Every row gives one point. Two turns around zero, p and q, are shown by what they do to some points. Write where each new point lands after one turn and then the other. Backwards means that the second turn is done in reverse. Each puzzle has new turns, and all numbers are rounded.

Turn p:
[-16 -25] => [-28  10]
[ 9 -6] => [ -4 -10]
[-10 -13] => [-15   7]
[-11  50] => [46 21]
[28 -6] => [  0 -29]
Turn q:
[17 -9] => [15 12]
[-20 -32] => [ 22 -31]
[-7 11] => [-13  -2]
[ -4 -17] => [ 14 -10]
[14 47] => [-38  31]
Where do these land?
q, then p: [10 -9] => [  8 -11]
p, then q: [-2 40] => [ 5 40]
q, then p: [ -8 -31] => [-13 -29]

Turn p:
[ 16 -10  14   3] => [ -4   1 -13  19]
[-19 -15  -5  15] => [  4 -28  -2  -8]
[-22  29   2  18] => [33 -4 22 -7]
[-10   8   4 -62] => [ -7  44 -24 -39]
[ 34 -12 -15  27] => [-25 -15  16  34]
Turn q:
[ 24 -15  46 -20] => [ 24  18 -32 -38]
[ 25 -36 -21   4] => [-30 -25  -6 -29]
[ -2  33  -7 -14] => [ -3  17 -10  31]
[-37   7 -15  10] => [ 0  2 37 20]
[-10  11  -3  21] => [ 10 -14  11  16]
Where do these land?
q, then p: [20  6 -3  5] => [-14 -14   6  -7]
q, then p: [  6 -37  -9  15] => [ -8   3 -36 -19]
q, then p: [-23  -9   1 -17] => [23 20 -2  0]
q, then p: [ 20  33  -2 -20] => [ -2 -16  40  -4]
q, then p: [-32   1 -29 -10] => [43 -6 -8  3]
p, then q: [-14  25  57  29] => [-11 -50 -48  -3]
q, then p: [ 24 -19 -14  -3] => [ -8  -8  -8 -31]

Turn p:
[ -1 -35  -9 -10 -33 -21 -10 -30] => [ 53 -18  10 -18   2  -8 -18   7]
[-38  22 -28 -19  15  46 -38  27] => [-42  20   6 -16 -62  28 -22  -5]
[ 18   5 -11  10  42 -10   0   2] => [ -9   0 -19  24  16  33   3  -9]
[13  7 15 29 28 23  5 -6] => [-12  28  -2  16  14  19  27  13]
[43  8 19 14 22  8 -1  8] => [ -9  16 -36  23  16   4  20  17]
[  3  -6   1 -30 -39 -14  32 -18] => [ 32  -7   7  -8   4 -46  -4 -26]
[-11 -17   6 -14 -35 -24  -3  11] => [  9 -28   4 -24   2 -27 -18   6]
[  9 -12  26  18  43   3  17   3] => [-17  24  -6  11  44  18   8   5]
[-21  13 -31  17   1  24  -7  26] => [-28  -5   6 -20 -32  24  17  -8]
[-16  14  12 -15 -44 -34   4 -24] => [ 23 -29  30  11  -6 -44 -13   1]
Turn q:
[-13 -20 -21  11   0  11 -22 -29] => [ -3  19  -3   1 -20  24 -24 -25]
[-29   4  -1   7  -2   3  -3 -59] => [  1  26  -2  44 -20  19   1 -32]
[ 33  30  -8 -34  16 -19 -11   0] => [-22 -13  13 -15 -23 -42  24  -6]
[  9 -32  30   5  21  12  23  40] => [ -2  -8 -43 -20  35   0  -3  35]
[-31 -10 -27  12  -3 -16   8 -27] => [  8  -2   3  34 -27  19 -25  -5]
[-11   5  11 -20 -18  29  12  50] => [-13   5  22 -12  47  -5  -6  37]
[ 27  40 -10  19  17  -8  -8   8] => [ 28   4  10 -21 -24 -29  22   4]
[-18  -4  13  -3 -12 -27 -28 -22] => [  3 -12   3  20   5  -5 -12 -44]
[ 34 -13  14   3 -19  16  29  39] => [ -1 -20  -3 -32  29  18  22  37]
Where do these land?
p, then q: [-39  -1 -24  21 -11  25 -31  18] => [-30   5  24   8  53  15  -1   4]
q, then p: [ 12  -7 -21 -35  -5 -28  -2 -17] => [ 17  -6  36 -30   8  -9 -10  14]
p, then q: [ -4  48 -19   2 -16  -7 -18   8] => [ 17 -19   7  11  19  44 -13  -6]
p, then q backwards: [ 22  -8  36  32 -25  32 -33  17] => [25 13 -8 -3 34 29 47 28]
p, then q: [ 16 -23  32 -32 -12  20  23  19] => [ -9 -18  19  15 -35 -45  -5  -5]
q, then p: [-34 -11  24  22  26   8  26 -34] => [ -3 -16  -3  10 -26  33  53  -6]
p, then q: [-16 -16 -20 -11 -20 -29  24   2] => [-31 -12 -29   2  -9   6   4 -28]
p, then q: [ 21 -11  12 -31  29  -3  13   5] => [ 10  20   7  -2 -39 -18 -10 -13]
q, then p: [  4  15 -19  -8  21 -15  25  24] => [-14 -34 -16 -25  11 -13  -6   6]
p, then q backwards: [ 21  18 -22  36 -13  19 -34 -27] => [ 15  18 -20  31  -1  -3  50 -24]
p, then q: [ -2  -4  20   4  25 -23   8 -16] => [ 19  19 -28 -10  -5 -16  -3  -2]

Turn p:
[-23  13   2  30 -10   3  27  40  -3 -14 -17] => [  2  -3   7  10 -28 -44   1  -9  17 -36   1]
[  4 -10  19  -7  12  22  38 -20 -33  21  30] => [ -2 -27 -27  -2 -34  13  -1   7  10  37  34]
[-29   3 -22 -18 -21 -32 -13  -6 -16  16  21] => [ 30  28 -14  -3 -17  20  -4  20 -33 -12  -1]
[-17  12  -3 -20  13   6   5 -31   9  19 -41] => [  7 -25 -23 -19   1   8  11 -17 -10   6 -45]
[-31 -18 -18   2  -8  -1  15  16 -38 -13  -9] => [  8  11 -43  17 -18 -12  -5  -1   5 -30  11]
[-12   8  -5   9 -11  11 -28  20  10 -32  14] => [ -5   5  16  -2  25 -19 -10  13 -13 -31  18]
[ 16 -14 -11  16  -9   6  25 -23  31  22  -1] => [  1  -3  16 -28 -10  28  19 -19  29   5  -1]
[ 24 -18  21 -23 -29 -27 -20 -28 -11  31   3] => [  9  11   0  17   2  47  23  37  -1  28 -18]
[ 30 -12  35   0  26   8 -32 -18  12   5  22] => [-41  -8  20   2  24  18   3  12 -13  39  10]
[ 15  17 -26  -6   5  28 -32  21  15   0  19] => [ -3  -2  22 -16  27   4 -49   7  -3  -9   6]
[  1  15 -17 -20  -7  -1   5   3  36 -16 -17] => [ 28  -9  18  -6  24  -3   1 -25  -2 -14 -15]
[ 19  16  -1  22  -3 -27 -17 -10  -5 -25 -15] => [ -1  33   5  -3  23 -28  18   9   5  10 -13]
[  2 -13  28  14  42   3  28  35  -8 -13  -9] => [-33 -12   0  35 -20 -32  -4 -33   8  10  12]
Turn q:
[-43  -5  -3 -11  21  -2   7  -9  13  24  -9] => [ 11   0  -7  -5   9   1 -36  -7  27  -2  33]
[-50  32 -16  23 -19  19 -36 -12  -9 -38 -27] => [ 35  24  19 -13 -42 -14 -35  38  -9  41  -4]
[ -9 -34   6   7 -17  -4 -14   3 -17  36  -3] => [ 20  11   4  -1  13  31  18 -26   4  17  21]
[  9  14 -18 -28   3   8  10   0  31   7  29] => [-40 -22   5 -23  18  -5  -9  14   3 -12   6]
[ 26 -15  19  16   0 -20  37   5 -13  -5  26] => [ -7  15 -15   2   8  -7  39 -18  10 -34 -21]
[ -3   3   9 -22  16 -33  -2  13 -22  36  -6] => [  8  -3   5  12  33 -10 -13 -47  -2   2   6]
[ 26  -7  -3   7  13 -38 -22 -13  10 -17  14] => [-26  -3  -1  26   6 -16  19  -1  23  24 -23]
[-12  13   0   3  37  39  24  41   9  -3  30] => [ -6 -33  -7 -37 -32 -27   1 -10   0 -38  23]
[ 26   6  21  -5   2  19 -11 -44 -23 -22 -11] => [ 19  -2  27  41   2  -2  15  37  -8 -12 -12]
[ 21  14  -4   6 -20 -15  -6 -29  21  29 -27] => [ -4   9 -23  19  40   9  -3  23 -18  25   5]
[-10  34   8  14  -8   3  22  13 -34 -39  14] => [ 18  23  13 -20 -24 -35   2   3 -15 -25 -32]
[  6 -41 -10  -4  -4   1  -6  17  -1  11 -17] => [  3 -13  -9   5  -6  40   4 -23   3  10   1]
[  6   1  13  -5 -11  12 -21   0  40 -28  -8] => [-35   4   2  16 -29   7  -6  26 -11  11   8]
[  7 -15 -21  -1 -14  12  18  15  -4   8  -7] => [  5 -10 -13 -20   2  28   2  -6  -9  -7 -10]
Where do these land?
q, then p: [ -2  14  -9  13  -4  10 -14  13  20   5 -44] => [ -3  22 -13  -5  -8  19 -33  29  12  -9  -3]
q, then p: [-23 -13  13   7  -2  10  14 -28   9 -43   2] => [ 15  -7  42   4  14 -25  -1   9   7 -30  -4]
p, then q: [-15  23  12 -32   4  11  29   9 -24  20  20] => [ -1  -1   9  -8  12  36  41 -13  -9  27 -10]
q, then p: [-17 -19  -5  12   1   6  13   1 -33   4  10] => [ 15 -16  13   0  24   5   9  -9  17  23   2]
p, then q: [ 24 -15  12  15   6   4 -10  24   3  28  17] => [ -1  23   8  -9 -19  -3   2   2 -11  10  41]
q, then p: [  0  30 -45  -6   7  10  -6  11 -12  28  -2] => [-14   9 -21  31   8  38 -16  -7  -9  23 -10]
p, then q: [-17  24  13   9   3   3  -2 -48 -11   9  16] => [  0 -11  14 -21  25  23 -14 -35  -9 -19 -10]
q, then p: [ -2  -4  -5  10 -26 -21 -11  24 -31   2 -19] => [  6 -12 -19 -17  -1   3   1  18  20  29 -29]
p, then q: [  5 -20 -17  -5   7 -44 -16  23  67  17 -16] => [ 38  22   8  46 -13 -21  -7  46 -23 -28  17]
q, then p: [  0   8  10  -8  16   2  -2   8 -13 -48  11] => [  8   7   9  19   5 -12  40  15   5 -19 -15]
q, then p: [  8 -16  -6 -17  -7  18  -6  -9 -23   0  16] => [-13 -30   2  18   2  -3  13  -6  11   8  10]
q, then p: [ 29   0  11   4 -11   6  25 -10  46 -76  23] => [ 30  -5   2  18 -14 -44  12  -7  -4 -81 -13]
p, then q: [ -3   1   7 -10  -4  16 -14 -15   6  27  18] => [  7 -13  19  -7 -13  22   2 -14 -11  -9  16]
q, then p: [ 13 -13   9  10  10 -31  -1  -3  -4  26 -52] => [-26  26 -10 -48   0   1 -17  -2  26  13  -6]

Turn p:
[-20  11 -11  -5 -16  16   1 -19 -16  12 -37  11  24  -5] => [ 15 -20  11  -1   0 -29   4  -7 -15  30  23 -13 -10 -21]
[ -2  33  24  24  -1  21   7  18  -5  14 -23  22  28  -5] => [ 17 -28  -3 -17   5 -16  13  -1 -11 -10  10   6 -54  -7]
[-19   2  17  43 -34  -7  17  -5   6  12 -22 -20  17  -2] => [ 15 -38  -2  -2   4 -32 -21 -23  -6  -8   9  38  -1  -2]
[-28  16  31  15   2  36  -4  -7  -1   8 -34 -12   6  22] => [ 15 -45 -30  -4  -8  -6  -8 -27   2   0   9 -15 -23 -25]
[-12 -17  23  -2   4  13  26   9 -18  -1 -11  -2   1 -15] => [ 16 -15 -14   6   5 -11  33  -9   7 -12  14  -1   8   7]
[  9   3  26  12   0  -8  -7 -17  -5 -14 -46  -3  22  -2] => [ -1 -28   4  -6 -12 -25  -6  14  16 -17  27   2  -6 -32]
[ 31 -38 -20  -8  15  27  -8   3  21   6  34  11  -4   5] => [  2  16 -15   0  13   7  -3  38   4   7 -44 -25  14  27]
[  4 -13 -18 -25   5   0 -29  23  22  -9  37 -14  -8 -24] => [ 26  49  10  -3  -2  24  -6   5  10  -5 -30  -6  17   7]
[ -9  21 -43  19 -19 -53  -3   2 -25 -48 -41  24 -60   7] => [-44   0  63  55 -50   6 -19 -15 -23 -15  41  -2  -1  15]
[ -7  33 -16  15 -36 -20  11  -4 -35 -56 -20   3  -4  22] => [-30 -24  46 -18 -43  -3 -10 -25 -17  -7  41  -2   3  15]
[ 31  -4   0 -39   2   5   9   4  28  24  24 -12 -13  -1] => [ -1  13   3   0  39  31   5  11  31  17 -28   0   8   4]
[  7  -6 -20  -2  43  -8  14  -2  15  12  37 -26   3  -9] => [  6  30 -29  -3  28  34  -9  22 -12  -1   3  13  21  10]
[  5  -3   7 -14  10   4 -10 -23  13   4  48  18 -14 -17] => [ -8  20  -9  -2  -7  23  24  18  -9  14 -40  12  13 -10]
[ 17 -18  -1  -9   8 -12 -22   7 -21  28  25 -15  -8   6] => [-21  33  -9  -1  30  -6  -1  -9  -1 -14 -21 -11  14  -6]
[ -8 -21   2 -26  14 -14  -3  11  22  10  27  15  11  17] => [ -6  36 -25  -3  -1   1   3   8  25  22 -13   6  -5  15]
Turn q:
[ -8  19 -32 -16 -13   8 -17 -10   6 -12  -3  10  34 -26] => [ 33   8  -5  -6  16 -12  34   7  14  -7   6 -32   7 -17]
[ 28 -17  41 -11  -5  19  15  -6 -31  14  -9  37  -9 -21] => [-61  20  31  17   9  -7   4  17  20   8  11  -4 -14   6]
[-18   0  -9   6  25   5  10  20  -3 -35 -51 -18  -7 -17] => [  9   9 -20  10  -5  25  10 -15   3   5  33  -6  41  41]
[ 14  -7  -3 -22  31  -9 -14 -22 -21 -13  11   3   2  21] => [  6  -1  -3  29 -26  11  13  24  -2 -22  -4   8 -26   3]
[  3  26   7   7 -12 -19 -20 -21   4  26  -4  -6 -17 -17] => [ 18 -14  22   2  20 -33  -8  16  -3  12 -13   7   3  16]
[  7  -5 -33 -20  -5 -31  24  -9  -6  34 -15 -10  15  15] => [ 10  -2 -29  14  29  -8   2  20 -28   4  22  26 -11 -25]
[ 13  -8  -5   4  -6 -13   6  17 -33   5   3  17 -21 -16] => [-10  15  20  -2   0  11   6  15  15  26  11  28  -1  -3]
[-19  17  24  -7  -3  -6  16  59  36 -38   8  22  43  16] => [-22  -8 -33  -3 -33   8   4 -24  16   0 -19 -26  60 -47]
[  5 -41  34   6  -5 -24 -19  20   7 -30   6  -6  30   8] => [ -1  13   3  40 -35  -2 -15 -45  15  -3  -4   0   5 -28]
[-38  32 -14 -14 -22  -8  47   0   5  16  21 -20  16   3] => [  8   5 -15 -40  19  -8 -18  23 -33 -23   6   2  33 -33]
[ 13  15  -2  16  35  36 -14  15   3  21   2  -8   9  -8] => [ -5 -36  -8 -14  14  11  -1  -3  39 -18   4  -3  -9  20]
[  0 -45   1  10   3 -17  -3 -31  17 -18   3  25 -19 -26] => [ -3  49   5  11  -7 -21  22 -26  -2   6 -20  16 -18  22]
[-21   9  11  36 -19  15  10 -12   4   9   4  -4   9  39] => [ -6 -14 -13 -32 -20 -18 -37  -6 -19   5   6 -19 -14  -3]
[-20   2  -8  -1  -8  16 -17  -7  -1  33   7 -30 -49  34] => [  9 -40  26 -25   4  13 -13  -3 -47   0  -3  16 -22  20]
[ 41   3 -13   5   4  27 -25 -11  14 -12  17 -13 -36  -5] => [ 16  -5  16   0  16  32  -1  -1  13   7 -39 -10 -31  29]
Where do these land?
q, then p: [ -1   2  -8 -14 -21   9  -9   0 -15  71   8 -21   9   2] => [ -6  39 -26  25 -13   7  42  20  10 -30 -10  -2  18  -3]
q, then p: [ 14  -3 -12   7 -67  10 -17  -7 -13  17 -21 -11  14   2] => [ -7  22 -20  10  41  19  10  -2  -7 -32 -23  12  17 -36]
q, then p backwards: [  5 -19  17  10   5 -72 -21   6 -14  23  14 -21  19   8] => [-33  -7  13  32 -23 -38 -11 -16  35  14 -36  -6  -1 -29]
p, then q: [ -3  -7  14 -22  11  -4  15  -3  50   1 -17  45  -6  13] => [-19 -21 -11 -36  24  -2  -2 -33 -12  38 -16  19  -1   3]
p, then q backwards: [  7 -15 -72   6   9  17  45  -6  -3 -20 -14 -16   3 -11] => [-15  40   0  -7 -12   2   2  -9 -27  -8 -60 -40 -29  -6]
p, then q backwards: [ 12  12  12 -14  18  22  31   5 -11 -15 -10   1 -76  -3] => [ 23  -8   7 -55  31  36 -27  29   2 -22 -24 -10  -4   9]
p, then q: [-21 -13 -11  30  18 -24 -30  21   6 -18   3 -19  11  17] => [ 49  -9  17   1 -19   1  11  16   2  21 -18 -25  -3 -11]
p, then q: [-12   7  14 -22  12 -41 -27  22   7  -6   3  17  12 -11] => [  0  -1   8 -23  12 -12   1  25  -1  20 -38 -15  32   6]
q, then p: [  0   7  -2  37   6  16  23  -2  -7 -16  23  19 -26 -13] => [  2   2  12  -2  -1  17  -7 -23  28  36  -1 -15 -29 -10]
q, then p: [ 14  -5   7  54   4  17 -22 -10   7  -3   8 -24   8 -31] => [-25  -3  -4   4 -11  25 -39  21  31  10 -23   0   0 -29]
q, then p: [ -2   2  -6 -19   4  22  32  38  -3 -14 -18 -25  19   9] => [ 39   7 -16 -33  -3   7   0   9 -29   9  -9 -23  19   5]
q, then p: [-21  -4  17  -4  -1  20  -4 -15  -1   6 -27  19  18  -1] => [-10  12 -12  -9  -3   7  -8 -23  -2   1  12  26  29   9]
q, then p: [  5  52   7 -24  10 -23   8 -18  -7 -11  18  -3  -3  11] => [ 21   9  22  -8   2 -25  -9  -5  18 -36  17 -15 -22  24]
q, then p: [-15  -8  17 -14 -13  16  -6 -16  10 -15  16   4   1  -4] => [  0 -18   8 -10  -9   7   4 -17   9 -11  21   6  14 -19]
q, then p: [ 19  -6   6 -11   5  16 -17 -15  -6   0  13  34  -4  12] => [  8 -21   1  32  -2   9   1 -28  11  -7   4  12   3  12]
